Every row gives one point. Each copy is the shape, with its points in the same order, stretched, turned, moved and blurred by noise. Say if it was mirrored as well.
(in the rows, 128 means zero)

Shape (5 x 2)
146	146
168	153
125	113
177	106
103	105
Copy 1 (5 x 2)
144	102
166	88
135	143
210	130
123	160
Copy 1 is: mirrored
Copy 2 (5 x 2)
141	102
160	89
131	131
170	125
114	148
Copy 2 is: mirrored
Copy 3 (5 x 2)
149	140
175	154
111	143
156	190
84	132
Copy 3 is: mirrored
Copy 4 (5 x 2)
137	117
161	125
103	130
142	163
80	124
Copy 4 is: mirrored

Shape (8 x 4)
105	114	94	127
149	130	87	119
138	103	139	130
140	119	138	153
195	151	124	65
132	129	116	158
150	94	143	130
112	158	109	119
Copy 1 (8 x 4)
118	101	139	173
152	118	145	123
124	141	98	130
142	167	108	149
151	158	152	7
142	151	125	158
134	145	95	123
114	131	169	149
Copy 1 is: mirrored
Copy 2 (8 x 4)
125	138	109	101
109	110	137	104
119	159	150	124
92	145	135	145
151	97	207	111
86	131	118	141
111	163	164	122
134	108	111	131
Copy 2 is: only turned

Shape (9 x 6)
180	156	147	110	152	97
121	100	99	114	140	151
176	161	115	127	107	99
124	96	134	107	91	151
64	141	142	124	70	117
150	119	122	148	133	120
188	156	163	145	128	83
82	153	145	139	71	161
133	114	117	110	135	161
Copy 1 (9 x 6)
76	149	141	166	133	118
151	98	184	122	135	117
98	158	137	167	93	151
131	122	157	123	90	97
116	161	101	77	86	123
137	106	140	153	125	132
75	150	109	182	115	126
149	178	88	105	90	112
146	117	174	135	129	107
Copy 1 is: mirrored
Copy 2 (9 x 6)
165	122	145	38	136	127
124	153	169	133	116	103
169	118	99	69	179	94
114	108	116	131	117	104
117	96	41	147	138	159
109	149	140	94	141	112
140	118	109	27	155	126
99	70	61	136	168	150
122	123	164	113	119	114
Copy 2 is: mirrored
Copy 3 (9 x 6)
103	142	175	154	159	120
102	115	99	118	117	95
132	124	178	116	144	125
137	123	96	108	167	101
151	100	77	89	137	181
135	146	133	128	122	112
143	162	179	154	155	143
185	86	71	116	131	168
110	115	109	127	132	100
Copy 3 is: mirrored
Copy 4 (9 x 6)
95	121	153	173	153	113
132	105	98	103	132	128
124	163	140	157	136	113
96	123	87	104	105	120
108	159	161	93	94	169
143	108	137	139	116	119
110	122	172	187	122	107
132	147	150	115	90	193
121	107	99	122	132	136
Copy 4 is: mirrored

Shape (13 x 9)
179	131	134	123	107	119	135	123	131
108	169	113	132	144	141	156	156	82
118	114	87	148	137	129	114	157	106
143	84	121	106	126	146	69	149	123
111	146	88	114	119	130	72	79	92
185	161	93	161	97	182	128	105	148
160	94	180	101	74	140	132	157	158
111	109	103	141	101	99	123	115	105
171	131	159	118	85	145	137	121	116
156	85	147	126	150	105	139	164	164
143	163	152	164	116	143	97	149	148
119	81	129	173	166	112	154	123	138
93	157	133	88	117	133	136	144	119
Copy 1 (13 x 9)
149	138	172	103	107	172	144	160	128
158	113	93	169	120	149	157	88	159
127	142	68	137	128	90	123	113	128
169	195	105	139	136	107	80	135	65
131	163	127	162	155	106	66	166	177
99	152	201	147	59	122	129	185	138
142	142	165	96	108	192	131	113	56
99	122	101	97	143	129	114	124	172
157	148	185	111	100	199	122	122	139
151	127	121	93	127	126	172	130	59
148	110	165	143	82	129	118	141	106
119	117	122	94	141	78	158	98	147
145	108	115	164	148	161	137	113	107
Copy 1 is: mirrored
Copy 2 (13 x 9)
135	114	153	141	160	108	120	103	123
159	175	131	141	115	100	178	152	125
126	185	118	161	120	112	160	120	131
121	133	103	149	136	135	174	68	123
113	118	112	167	155	97	171	143	68
115	101	205	195	160	101	142	141	146
106	102	131	93	152	114	123	63	176
96	166	103	142	142	78	127	118	111
133	92	144	137	163	87	131	98	144
128	156	132	105	99	157	108	71	128
118	112	144	140	139	141	140	158	162
119	171	130	150	65	118	92	123	104
127	140	126	89	118	120	172	130	128
Copy 2 is: mirrored

Shape (17 x 11)
145	120	105	85	96	129	139	158	147	129	90
103	130	178	160	150	185	123	113	142	95	154
78	115	137	165	141	126	86	131	147	137	146
140	118	153	122	178	148	124	200	130	98	165
135	141	90	182	110	112	124	157	59	145	87
108	140	156	130	176	142	97	93	163	155	193
168	80	129	115	139	119	157	100	148	116	112
97	105	168	139	151	137	92	109	110	112	160
141	161	55	129	110	146	162	152	103	119	101
165	137	116	93	112	96	129	126	120	102	81
130	154	91	150	64	118	126	163	84	129	132
158	159	126	138	117	114	136	129	91	134	84
90	141	141	113	174	126	126	95	160	85	136
143	123	143	121	121	109	174	171	106	148	59
118	121	104	129	106	87	169	137	78	135	110
88	157	150	135	116	130	124	87	124	132	170
119	144	164	172	141	101	134	98	168	101	155
Copy 1 (17 x 11)
154	99	147	162	126	114	172	146	120	148	146
78	74	115	133	87	171	145	117	137	103	113
106	168	89	112	113	156	171	161	131	116	102
79	52	125	138	138	158	147	156	143	67	184
170	156	69	65	135	107	98	118	80	146	120
39	129	138	137	110	168	171	171	164	145	107
145	116	186	135	101	151	126	130	126	109	97
84	119	125	88	117	162	156	150	117	111	94
179	103	103	116	112	139	115	127	123	174	180
167	128	154	144	147	153	149	129	88	158	126
147	144	95	80	129	118	151	106	112	181	176
148	134	121	119	141	116	114	111	82	157	105
120	105	122	151	129	216	168	153	147	139	110
170	110	138	138	164	83	127	107	97	110	92
176	131	138	78	155	110	141	118	128	146	121
83	130	127	107	129	165	182	123	149	171	111
94	166	138	145	121	189	166	99	148	115	108
Copy 1 is: only turned
Copy 2 (17 x 11)
125	121	103	127	152	117	145	169	99	144	162
109	123	140	159	80	114	123	79	143	99	157
126	117	129	117	56	142	110	123	105	107	122
125	117	151	139	94	151	132	106	128	157	198
179	101	155	152	100	129	84	187	59	163	110
120	121	118	121	78	141	138	95	199	115	137
150	98	123	111	178	125	175	106	127	125	153
107	108	158	139	87	148	143	109	142	109	133
168	141	122	166	139	131	106	172	86	170	134
157	121	132	132	155	115	178	179	106	127	164
144	141	153	144	93	107	110	182	71	176	107
167	111	140	151	131	103	124	182	113	138	143
140	147	131	129	107	149	150	117	147	77	162
148	94	133	119	159	114	84	187	92	140	160
157	123	161	115	152	140	98	183	89	152	107
117	145	146	132	87	117	121	134	157	112	106
165	145	146	98	81	96	143	101	130	89	136
Copy 2 is: only turned
Copy 3 (17 x 11)
148	118	122	118	164	113	112	129	128	110	165
88	134	83	124	122	135	172	128	103	160	127
84	187	97	111	99	146	114	118	111	120	130
102	183	110	108	154	72	118	147	100	166	166
160	184	129	152	138	187	64	122	68	119	117
83	171	103	149	102	113	170	139	133	110	153
158	133	163	129	132	113	165	116	142	126	156
89	173	103	142	119	119	143	84	113	133	145
179	133	84	134	131	142	99	160	87	127	144
171	141	142	119	179	120	141	97	116	95	150
155	140	91	153	139	132	60	122	79	109	99
160	155	144	151	173	165	124	116	98	108	129
112	167	79	97	124	120	184	112	139	132	153
144	157	164	135	189	159	93	127	141	138	152
160	164	118	156	144	136	75	104	140	127	126
107	146	79	164	121	133	141	108	133	110	115
118	169	117	106	123	136	167	121	132	127	84
Copy 3 is: mirrored
Copy 4 (17 x 11)
142	152	113	96	117	150	110	157	82	131	121
93	85	94	153	96	120	163	163	162	146	154
109	140	138	147	103	95	117	133	184	136	101
56	105	108	69	118	116	177	183	145	142	100
134	137	178	185	160	180	120	140	136	120	86
101	86	101	124	109	58	150	99	159	131	109
181	122	100	114	182	121	177	157	122	167	157
101	130	78	183	136	104	146	142	162	144	115
121	138	155	127	138	172	94	141	99	83	137
162	141	81	126	173	166	123	129	111	150	121
112	117	144	152	133	169	66	168	106	87	79
151	115	118	159	152	179	141	125	115	135	104
123	140	59	131	133	116	146	109	185	131	162
166	152	126	120	126	184	183	173	103	133	106
163	163	110	160	166	166	125	161	119	85	104
124	102	76	176	110	114	110	123	144	92	112
156	76	96	116	134	121	156	129	200	145	125
Copy 4 is: only turned

Shape (17 x 12)
108	116	109	164	175	156	72	78	110	110	118	152
130	99	159	142	121	88	134	102	78	111	146	117
104	104	166	167	128	149	92	134	138	153	148	81
144	156	158	130	126	159	134	127	134	121	118	143
143	100	113	140	158	138	101	155	144	103	107	152
108	84	136	125	110	156	113	131	98	158	137	131
85	161	145	166	143	123	145	80	139	159	106	89
125	145	113	107	162	149	84	138	141	94	89	95
141	133	134	140	130	121	104	78	147	130	93	88
128	148	124	101	111	113	89	143	131	113	88	117
110	100	116	164	100	106	84	152	149	130	158	121
134	157	184	134	126	152	105	135	79	152	113	143
140	137	127	164	163	92	120	122	107	108	89	81
161	152	114	170	181	158	78	137	81	104	134	106
103	85	109	142	102	87	144	151	138	96	93	154
105	98	171	103	176	154	141	128	144	113	83	117
158	131	164	99	122	92	113	136	143	159	151	123
Copy 1 (17 x 12)
180	110	138	112	111	95	99	186	132	146	149	179
156	169	146	115	110	106	130	112	96	67	148	167
149	182	101	110	128	116	143	161	92	118	140	99
126	131	131	172	125	121	155	132	122	139	120	143
115	135	110	100	149	81	109	134	140	153	162	169
152	168	97	118	96	117	119	123	171	114	147	107
151	134	141	137	139	109	112	149	50	92	98	112
89	139	164	119	165	86	100	168	141	152	119	140
118	137	145	112	158	83	146	156	93	78	108	154
86	143	158	100	116	70	122	135	131	123	99	146
141	151	131	42	96	107	134	136	99	129	137	128
149	156	115	189	73	84	149	147	127	143	128	130
124	148	163	119	169	54	106	132	58	95	139	153
156	114	168	143	140	80	139	174	106	147	179	124
133	155	133	57	129	66	83	76	119	125	120	170
91	182	96	163	177	110	75	132	137	146	120	163
66	157	114	124	98	124	156	139	113	65	137	156
Copy 1 is: mirrored
Copy 2 (17 x 12)
114	155	129	117	162	180	139	202	162	144	206	84
101	138	122	115	145	97	92	91	172	135	152	112
133	161	141	153	147	187	140	79	182	141	151	103
147	147	106	124	186	116	146	145	131	125	135	151
128	132	197	134	124	134	145	154	125	131	200	106
142	133	105	120	132	132	112	88	137	159	158	71
116	155	104	112	172	192	127	139	161	154	69	138
104	183	161	163	144	133	170	168	119	120	166	89
118	180	124	160	171	171	95	136	129	112	131	118
88	167	137	180	140	107	129	139	100	144	164	117
73	112	166	145	111	157	123	83	146	124	184	126
164	145	92	156	204	108	152	143	152	177	151	133
92	148	197	150	162	140	130	147	162	128	131	109
121	120	177	147	197	142	183	190	173	108	192	77
64	117	195	97	106	118	97	105	110	151	162	129
176	214	156	111	113	126	144	130	138	169	144	104
136	124	109	189	114	86	107	94	137	125	131	162
Copy 2 is: only turned
Copy 3 (17 x 12)
187	95	133	166	150	123	115	109	146	129	147	89
130	157	139	158	170	131	105	141	117	120	184	157
152	144	190	137	131	101	135	98	102	95	116	144
146	125	134	121	150	90	126	142	140	136	96	136
141	113	125	159	117	148	103	121	99	150	94	80
137	135	145	125	145	126	167	111	103	120	142	113
158	102	176	118	160	106	93	109	173	60	123	174
159	94	160	132	99	153	113	133	133	165	102	95
160	143	158	123	120	119	77	120	152	100	122	129
156	124	135	125	100	162	107	151	112	136	109	116
138	126	143	158	97	132	106	124	66	81	146	126
180	143	134	118	176	112	157	122	133	144	106	167
161	111	149	144	145	161	61	110	134	125	148	158
192	82	128	147	137	124	125	97	129	171	164	148
111	114	122	161	150	176	67	146	74	93	136	98
121	141	186	139	147	136	126	131	150	157	53	89
117	179	140	133	88	126	150	131	123	131	91	145
Copy 3 is: mirrored

Shape (18 x 12)
135	92	111	81	137	104	136	158	111	131	156	124
120	82	82	107	134	76	137	113	141	152	153	121
160	129	127	136	123	196	126	65	135	109	109	116
94	152	143	158	112	108	144	148	104	122	119	48
145	117	109	94	167	74	137	137	130	97	152	129
95	125	124	171	159	115	109	154	107	123	91	79
144	89	83	93	83	73	137	133	147	123	157	137
114	130	101	105	103	184	109	107	127	82	124	140
140	111	128	108	125	69	124	141	133	134	177	140
74	146	157	139	149	76	149	154	101	148	71	115
136	78	151	134	123	187	117	86	78	96	125	143
102	119	164	134	149	110	142	184	134	149	76	81
137	126	139	109	131	191	132	97	110	131	145	131
101	119	138	136	132	201	124	76	130	106	156	149
118	136	137	101	136	194	106	68	74	125	109	115
99	135	167	134	138	107	75	145	121	144	97	88
99	151	119	166	148	113	120	188	103	167	98	90
157	137	116	141	106	160	121	97	107	116	129	152
Copy 1 (18 x 12)
146	165	167	115	137	102	140	129	94	121	117	132
126	125	188	105	134	99	156	136	100	99	112	162
115	121	109	146	109	150	88	147	139	73	93	103
137	113	150	114	175	85	140	133	170	133	99	60
126	145	145	105	141	108	125	119	70	148	95	153
136	120	133	96	142	80	122	112	175	134	135	90
103	133	182	137	147	113	162	161	78	113	130	143
109	154	128	140	105	139	84	196	130	105	118	100
128	137	152	148	141	79	149	136	86	147	106	147
139	139	141	105	164	83	184	97	204	163	84	111
104	171	100	142	73	91	105	135	155	60	100	102
144	134	171	110	164	96	144	74	190	147	130	92
145	158	118	151	110	129	96	155	134	86	85	112
110	151	121	161	87	108	62	177	148	85	88	133
153	153	110	124	80	136	122	158	171	86	71	80
149	113	149	131	117	81	146	112	188	164	128	73
167	122	126	113	168	83	143	122	178	146	143	95
118	144	84	162	121	121	119	168	124	97	103	117
Copy 1 is: only turned
Copy 2 (18 x 12)
116	79	133	118	119	114	122	153	101	96	88	138
94	116	105	109	118	109	166	135	109	99	110	145
141	160	89	173	164	179	151	98	117	132	147	92
110	128	156	118	144	84	110	128	130	88	146	68
107	101	122	80	123	122	130	101	122	124	73	149
113	166	139	120	150	104	138	141	168	88	101	112
85	126	133	111	112	119	159	145	66	115	118	144
138	153	152	193	150	141	170	132	111	136	124	133
109	109	117	69	134	113	133	121	80	101	107	154
134	124	145	116	136	35	81	166	176	136	106	112
129	165	114	223	175	112	148	121	110	102	92	143
141	135	145	108	102	89	72	160	161	108	97	93
153	107	119	165	160	140	121	124	112	115	138	106
154	158	124	199	156	136	153	100	128	118	144	158
167	108	108	190	188	119	150	127	128	112	118	83
156	148	126	83	140	106	131	131	141	90	94	94
114	135	152	84	154	95	89	178	162	94	134	107
121	160	119	154	180	141	140	123	97	133	139	127
Copy 2 is: mirrored

Shape (18 x 12)
129	122	150	152	133	147	123	127	138	75	139	82
134	151	154	121	156	134	154	168	115	99	156	86
106	146	114	152	115	172	134	118	163	139	157	108
144	140	92	145	112	86	93	110	155	140	119	136
134	133	112	114	133	111	133	125	188	110	128	109
139	131	138	163	147	132	105	128	159	143	88	144
139	124	77	125	96	104	128	148	142	96	119	147
95	136	107	167	134	127	151	121	140	132	155	84
121	117	102	158	124	157	128	142	149	136	140	89
164	158	119	162	136	115	124	91	154	119	98	124
102	108	85	73	151	121	124	167	99	83	122	103
143	88	174	115	165	131	141	148	98	94	170	101
103	149	156	144	127	155	132	114	124	118	141	113
104	125	98	127	106	155	172	107	145	144	131	103
129	103	116	98	116	100	141	197	111	88	100	115
122	138	124	147	98	86	104	108	174	139	84	128
109	101	144	142	171	128	154	155	113	79	134	120
148	141	117	165	112	124	114	86	158	153	90	107
Copy 1 (18 x 12)
129	157	115	110	117	106	120	107	179	155	188	125
125	155	114	118	201	99	110	113	155	147	221	130
139	129	162	103	76	84	65	143	163	159	137	151
131	114	129	159	68	92	87	82	131	84	107	135
129	99	98	150	107	101	80	95	163	131	163	173
108	139	120	143	107	92	127	146	137	124	70	144
125	120	144	109	124	121	96	62	137	87	152	172
169	148	135	93	69	99	82	136	135	137	193	157
134	138	152	85	83	94	98	152	165	120	174	142
154	110	84	154	97	68	108	102	148	131	98	136
150	145	179	133	171	150	164	75	144	98	234	180
132	165	103	114	184	166	146	126	178	141	207	85
133	146	145	115	123	108	115	127	141	176	133	126
165	85	148	78	90	120	102	145	143	160	161	160
91	137	143	94	200	146	157	76	126	99	215	160
101	98	115	146	64	95	108	91	108	124	100	152
150	182	122	95	166	148	143	124	142	141	190	172
146	88	106	135	56	76	119	131	142	127	97	117
Copy 1 is: mirrored
Copy 2 (18 x 12)
139	138	143	132	162	170	109	137	165	141	147	156
136	151	109	148	137	168	125	138	135	134	196	147
105	157	128	108	165	160	126	94	109	125	93	85
150	120	153	110	140	119	119	116	116	115	73	123
142	115	122	110	177	133	159	130	122	113	122	106
150	118	87	139	138	109	117	95	151	115	101	150
134	114	149	123	119	137	144	157	137	87	85	137
120	157	165	125	158	180	142	86	99	134	122	118
109	126	140	144	149	166	124	115	108	134	90	117
144	128	161	141	159	126	117	87	164	114	110	118
96	105	127	99	104	150	133	159	112	115	171	156
125	155	124	142	143	139	112	168	150	173	193	211
125	169	123	101	144	156	115	108	143	138	146	125
79	138	154	109	144	167	172	105	113	132	103	76
146	100	102	147	81	152	162	190	142	112	157	170
164	115	123	101	127	125	154	112	126	110	76	116
134	143	115	134	138	155	142	141	160	125	176	205
137	117	156	136	142	130	130	84	139	135	79	99
Copy 2 is: only turned
Copy 3 (18 x 12)
142	143	107	132	54	127	172	149	169	144	112	151
134	102	113	115	56	151	134	149	118	142	94	133
73	128	91	148	93	114	132	117	164	130	126	124
123	113	149	119	155	63	113	124	170	133	174	147
100	72	125	121	125	95	126	136	172	153	139	160
134	145	93	138	121	105	116	112	152	144	147	172
102	99	176	80	164	101	129	149	167	130	160	151
112	113	99	128	76	135	129	108	176	129	125	108
114	127	98	127	106	122	140	137	176	120	124	130
142	127	134	126	100	84	127	106	159	121	153	185
132	62	122	58	170	127	165	141	113	152	109	119
171	98	116	137	69	195	176	162	96	143	111	137
114	137	100	145	81	126	153	99	137	154	108	127
95	89	127	127	145	121	150	98	150	117	110	132
143	89	170	77	165	129	141	163	141	149	104	148
127	124	144	134	165	59	115	105	189	155	144	162
149	104	119	112	76	201	156	135	130	152	122	149
144	139	124	145	134	66	132	104	171	112	137	171
Copy 3 is: mirrored
Copy 4 (18 x 12)
109	145	99	115	93	113	146	116	162	115	116	217
97	136	91	84	97	134	157	149	139	169	138	184
115	188	139	123	115	130	132	155	166	86	90	171
107	158	88	129	178	137	119	82	136	62	126	95
119	180	129	121	157	140	175	85	158	102	166	160
128	159	114	149	99	100	110	63	133	109	108	105
143	147	95	137	198	121	124	110	118	111	152	142
98	174	114	113	113	124	170	152	118	61	127	173
140	176	114	115	122	136	134	129	114	102	91	187
77	165	97	159	137	123	153	74	148	98	121	117
172	110	96	49	162	104	188	133	104	168	157	168
147	100	69	107	71	133	163	142	152	165	127	175
98	134	138	121	90	108	134	152	175	107	103	156
121	164	166	153	147	144	179	153	129	103	111	156
152	96	101	110	174	124	134	108	88	173	179	168
92	140	141	159	168	123	112	60	141	52	154	113
154	128	89	109	74	80	173	125	126	142	159	173
86	162	128	169	143	138	138	74	132	74	90	121
Copy 4 is: mirrored

Shape (16 x 12)
111	156	116	123	112	140	125	134	85	166	111	89
132	163	135	130	135	135	107	131	163	96	181	98
107	114	78	80	137	148	95	109	121	98	125	130
112	146	135	126	119	138	153	76	124	135	147	68
146	151	137	99	114	124	150	113	148	123	101	114
153	114	134	144	150	132	104	107	181	139	134	124
135	133	87	125	91	190	121	92	103	132	102	139
131	81	91	117	137	137	83	118	153	132	154	146
138	190	194	119	116	114	120	112	164	184	139	117
195	145	165	120	129	111	147	134	129	90	129	151
78	88	163	155	103	140	138	99	137	118	167	126
162	161	159	149	108	105	119	96	152	141	60	139
112	140	127	139	119	123	165	125	127	160	179	79
109	160	124	122	149	111	140	99	157	108	128	155
139	216	136	89	136	58	121	96	134	99	173	117
136	111	141	123	187	124	150	88	113	76	150	133
Copy 1 (16 x 12)
138	133	137	140	119	125	103	205	126	138	176	128
63	113	143	166	117	114	122	115	113	104	82	158
103	127	156	121	118	151	139	123	150	174	116	158
119	78	152	175	108	87	155	195	132	155	118	130
148	91	149	121	158	142	177	128	103	129	157	136
99	81	110	115	138	104	102	121	93	140	93	149
159	111	173	105	88	143	143	191	103	187	141	91
105	130	124	104	129	131	99	127	127	146	79	139
131	111	110	97	139	88	166	142	91	64	146	137
170	110	169	153	142	120	163	56	88	84	114	130
114	128	106	183	117	75	124	143	132	131	79	77
152	99	145	104	157	94	158	125	77	127	191	122
123	125	124	184	124	106	114	188	113	121	99	118
128	146	121	138	136	125	178	103	112	140	143	146
105	148	201	169	141	102	196	88	113	88	139	200
132	109	140	194	102	91	154	84	138	134	79	170
Copy 1 is: only turned
Copy 2 (16 x 12)
141	119	87	120	121	176	105	106	113	175	149	115
94	168	91	132	179	154	148	143	78	101	125	167
177	158	118	180	126	163	76	156	106	141	109	149
149	117	83	150	151	175	161	109	73	118	124	114
181	114	114	138	173	127	124	154	113	121	144	124
126	108	141	118	129	125	127	161	101	94	113	135
189	153	130	159	108	139	109	106	95	146	161	98
144	150	150	143	92	153	100	166	123	113	96	152
98	107	131	78	176	167	150	167	103	130	141	76
143	150	124	121	196	92	140	119	130	93	123	138
119	144	81	162	126	148	186	146	104	111	113	102
150	93	134	108	163	110	106	142	130	104	178	70
113	122	92	133	128	181	183	116	103	134	125	150
119	122	138	176	156	151	142	165	116	129	147	123
94	168	125	144	216	211	130	135	113	102	138	132
125	127	110	182	161	132	149	111	101	107	74	143
Copy 2 is: only turned
